Each row is a point. Each table stands for the endless flat space through its points: a line for two points, a plane for three, and so on. Write the one point that lies in both, or say that there is none.

First (2 x 4)
[[-45 -38  -8 -18]
 [-29 -14  -4 -14]]
Second (3 x 4)
[[-33 -36  18 -36]
 [-31 -41  30 -46]
 [-33 -38   2 -22]]
They share: [-37 -26  -6 -16]

First (3 x 9)
[[ 13 -22 -15   3  -6 -32 -39  13  30]
 [ 16 -39  -2   3  10 -36 -62  -2  10]
 [ 16 -47   6  -2  14 -39 -72  -9   3]]
Second (3 x 9)
[[ 24 -24   8  -3  -6 -45 -20  26  50]
 [  2  -9   6  14 -19 -56 -10   9  56]
 [ 36 -26 -20 -33 -16 -11 -48  32  30]]
They share: no point

First (3 x 14)
[[-15  59  30  30 -12 -12  -3  46  -9 -53 -32  12   1  -1]
 [-17   5  22  26 -26 -12  13  34  39 -11 -24  -8  41  27]
 [ -8  -4  12  22 -23 -16   9  30  47 -10 -34 -14  47  35]]
Second (2 x 14)
[[-30  32  17  29 -25  -8   9  49  45 -19 -33   2  46  42]
 [  6  -4  21  21 -17 -20   5  21  17 -23 -29 -14  22   6]]
They share: [-12  14  19  25 -21 -14   7  35  31 -21 -31  -6  34  24]

First (2 x 20)
[[ 20 -15  29  33  17   4 -18  21  -5 -15  13  -5  11   6  19  31 -17  29
  -11 -23]
 [ 18 -10  24  42  11   2 -24  17   0 -22   4   2  19  10  28  29 -20  37
  -20 -29]]
Second (3 x 20)
[[ 59  25  24  29  -1  33 -42  15 -36  -5  10  -6  27   1  44  43   3  36
   -8   0]
 [ 44   7  30  29   8  23 -30  20 -25  -6  13 -11  16   1  30  43  -1  31
   -4  -7]
 [  7 -38  40  24  32  -4   0  30   1  -9  25 -17  -8   2  -4  33 -18  16
    2 -24]]
They share: [ 22 -20  34  24  23   6 -12  25 -10  -8  22 -12   3   2  10  33 -14  21
  -2 -17]

First (2 x 24)
[[-44  11  33 -18 -32  -1 -29   4  21 -16  -7  33  21 -13  19 -20  19  -2
   48  24 -23  -5  25  11]
 [-48   7  34 -27 -30   2 -33   6  14 -13   1  38  14  -9  15 -12  25 -11
   56  24 -28  -8  35  11]]
Second (2 x 24)
[[-30  26  35  -8 -40  -1 -17   0  41 -17 -31  21  38 -26  30 -28   1  25
   39  14 -12  -9   5   9]
 [-54  -2  19  24 -24 -25 -33   0  17 -37   1  29  26  -6  18 -60  25 -11
   11  54 -16  31   5  17]]
They share: [-36  19  31   0 -36  -7 -21   0  35 -22 -23  23  35 -21  27 -36   7  16
  32  24 -13   1   5  11]

First (3 x 24)
[[ 32 -46  -9 -25  35 -26   8 -44  39   4 -37  -4 -17 -49  13  18  20 -32
   -7  17  27 -41 -18  29]
 [-16 -28  29 -37  35 -42  20  -6  29  16 -13  12  29  -7   9  -8  20   2
   -3  39 -19 -21  -6  15]
 [-31 -22  38 -36  32 -46  18   6  30  18  -3  16  44   8   7 -14  15   9
   -4  45 -33 -17  -6  11]]
Second (4 x 24)
[[ 23 -37  17 -18  29 -46  39  -2  15  17 -62 -12  14 -40  14 -23  22 -45
   11  40  33  -3   4  51]
 [ 23 -45  13   8   9 -62 -23 -82  37  29   0 -34   8 -54  32 -33  24 -49
   -1  52 -23 -55 -88  51]
 [ 15 -21  29 -15  35 -46  20 -10   8  31 -67  -7  15 -45  35 -18  27 -39
   21  40  17   5  -2  49]
 [ 14 -27  24 -23  38 -39  35   6  10  23 -71  -3  15 -37  23 -13  23 -35
   16  35  30   5  14  45]]
They share: no point

First (4 x 24)
[[-19   3  40  14 -24 -44 -18  69  19 -77 -36  16  68 -35  45   8 -10 -24
   25 -25 -19  29 -32 -26]
 [-45  29  28 -20 -45 -52 -17  62  51 -45   7 -33  26 -29  10  45  46 -45
   54  13 -30  46  24 -10]
 [-27  13  23  -6 -14 -40 -23  48  36 -45  -4 -11  41 -18  15  18  27 -34
   26  -8 -22  25  -7  -1]
 [-34  11  -1 -20   7 -29 -30  16  46  -8  28 -37  20   3 -19  11  58 -31
   12  -4 -26  23  15  31]]
Second (4 x 24)
[[-10  42  20  -9  -3  23 -40  -5  27 -32  -9 -38  23 -21 -28 -39  84 -47
   17 -33 -28   4  38  46]
 [-29  32  14 -10   5  24 -38 -12  26 -32 -24 -38   8 -30 -21 -46  91 -33
   21 -40 -23   3  34  51]
 [-20   3  15   2 -12 -44  -7  36  33 -41  13 -15  33 -18  18  17  29 -14
   11  -1 -31  21 -23  13]
 [-84  -3 -31 -40  30 -36 -53  38  71  33 -19   7  33  10 -16  29  31  -8
   61 -25   7  63 -11 -19]]
They share: no point

First (3 x 24)
[[ 25  27 -28  46 -44  26 -31 -26   5  27  -2 -23 -46  54 -12  25  50 -53
   -9  11  35 -61 -13  32]
 [ 15   5  10  20 -18  36 -13 -26 -41  55  32  19  -2  24 -30  19  20 -61
  -19  -7  33 -23  -7  32]
 [ 23  34 -27  39 -43  10 -31 -23   9  11 -15 -20 -45  48  -6  34  53 -39
    7  23  25 -60  -4  29]]
Second (6 x 24)
[[  58   57   51   45   13   -2  -54   54  -32   71   34  -27    9   40
    15   27   53  -43   14   46   18 -101   37   -1]
 [ -19   40   20   23   -8    0  -32   -6  -21   22   11   16    5    7
    19   48   22  -39    9  -14    4  -59   23   37]
 [  12   -1  -54    9 -105  -19    0  -61  -89   67  -40   -5  -93    6
   -73   23   12   20  -54   42   -8  -18  -53   68]
 [   4   17  -35   21   -7  -38   10  -26  -18   63   20    5   -1   14
    -3   75   -1  -35  -20  -16  -50  -47  -11   61]
 [ -19   35   -3   19   26    6  -17  -26   33    1   24   19   41  -10
    28   65    4  -73   33  -46  -19  -42   21   28]
 [ -50   12  -11    5  -75  -19   -5  -46  -75   21  -26   42  -56   21
   -17   50   21   10  -34   -2    9  -24   -8   83]]
They share: [ 15  24  -1  17 -25   6 -19 -21 -19  19  -1  10 -15  24 -14  36  35 -35
  11  19  17 -34   6  27]

First (2 x 24)
[[-37 -12   6 -29  25 -17 -25  18 -45  45  -4   7 -30 -49 -19  12  24  -3
   29 -41   6  19 -15 -51]
 [-13  16 -14 -13  41  19 -25 -18  -5   9   0  -1  10 -25  -7 -16  -8  25
   17 -29 -26  11  17 -15]]
Second (5 x 24)
[[ 16  14  38 -17  36  -6  23   4 -44  34 -18  -9  -6 -83  -9  -4  20  22
   39 -67 -21   9  22  -7]
 [-72  10 -44  -8  11  29 -56 -12  -2 -14   7  30 -22  28   1  25  -8   9
  -22 -32 -39  -5 -15 -58]
 [-34  34  -2  23   4  18 -55  10 -56   2 -12  17 -16 -17  -5 -30 -12  12
   51 -19  -5  47  -4 -75]
 [ -9  32  19  21  18  -5 -45   9 -73  28 -14   3  -9 -52 -19 -45   1  10
   79 -21  19  64   6 -59]
 [-24 -17 -28 -42  31 -13 -53 -22   6  26  -4   5 -19 -21 -25  32  37   6
  -10 -44 -15  -2   9 -17]]
They share: no point

First (6 x 24)
[[ -1  82  27   4 -20  38  14  -6   1 -13  36   5  22 -24  20  40 -69  28
   48 -27  31 -33  43  40]
 [ 30  55  39  40  -5  49   8 -17  18 -18   8  50  10 -36  49  51 -25  14
   23   3  27 -34   5  21]
 [ -1  72  16 -20 -19  33  -4  -5 -27  10  43  -5  27  -5  25  45 -75  20
   56 -47  19 -49  50  40]
 [ 43  -6 -50 -32  53  13 -90   1 -37  40 -13  27  -7   5  45  65  15 -42
  -14  -7 -51 -45 -42 -12]
 [-19   5  17 -83  -1  -5 -20  22 -24   5  16 -29  46   8 -17  51  14 -15
   44 -48   2   0  27  54]
 [ 16  63   4  14   6  35 -11  -5  10 -11  13  22   5 -30  27  45 -39  11
   18  -2  10 -27   6  19]]
Second (5 x 24)
[[-30  68  -9 -36  25 -11 -38  -9 -22   3  15   3  29 -28  31  18 -12  -7
   -7 -36 -25 -12  -6  54]
 [-26  50 -16 -25  15  -7 -35  -7  -1   3   8  -2  37 -37  26   0 -15 -18
   -2 -34 -26 -17 -12  44]
 [-18  62   0 -41  65 -27 -13 -29 -29 -27  18 -16   5 -19  20  90 -37  22
    2  -6  -6 -27   0  34]
 [-24  88   7 -48  32  -5 -39  -8 -52   0  28  14  13 -11  38  43  -7   7
   -7 -42 -19  -5  10  63]
 [-12 -10 -37   3  40 -26  -1 -34  59 -37 -20 -50  39 -67   5  33 -52 -13
   17   9 -17 -55 -34 -10]]
They share: [ 11  35   8 -22  18  14 -11  -3  -8 -14  24   3  11 -13  12  36 -30  -9
  21 -23   2 -21  13  24]

First (4 x 24)
[[ 31  36  -1   6 -17  18 -31 -19  -1   4 -18 -31 -13   3   2 -31 -15 -28
  -30  18  23  30  34 -20]
 [ 34  48   4   7 -22  30 -15  -9   8   8 -10 -18  -7   3  -2 -37 -29 -30
  -20  21  37  57  35 -32]
 [  4  36  -7  -9 -32   0 -19  -4  14  10 -15 -34 -37 -12 -10 -34  -9 -43
  -18   3  32  30  46 -17]
 [ 22 -10   8 -12  23  11 -60 -42 -19  -8 -61 -58 -26 -10  -8 -26  28   4
  -43  -3 -21 -35  31  -5]]
Second (4 x 24)
[[ 19  -4  35 -20  12 -16 -68 -64 -16  -9 -17 -77  -9 -11   7 -67   5 -15
  -13 -19   1 -14  32   0]
 [ 12  52 -16  20  13  45 -12  35  10   1 -35  -3 -25 -36 -10   6 -13 -38
  -53  17  20  58  45 -45]
 [ 46  20 -12 -24 -55  50  12 -18  16  25 -71  -7 -42  43 -42 -31   5  24
  -12  32  23  10  34 -27]
 [ 24   4  16 -18  -7  12 -38 -44  -4   3 -35 -49 -16   3 -12 -51   5  -8
  -12   2   7  -2  28  -9]]
They share: [ 22  20   7  -7  -2  20 -31 -20   0   2 -35 -36 -21  -8 -10 -34  -1 -15
 -26   5  12  16  36 -21]
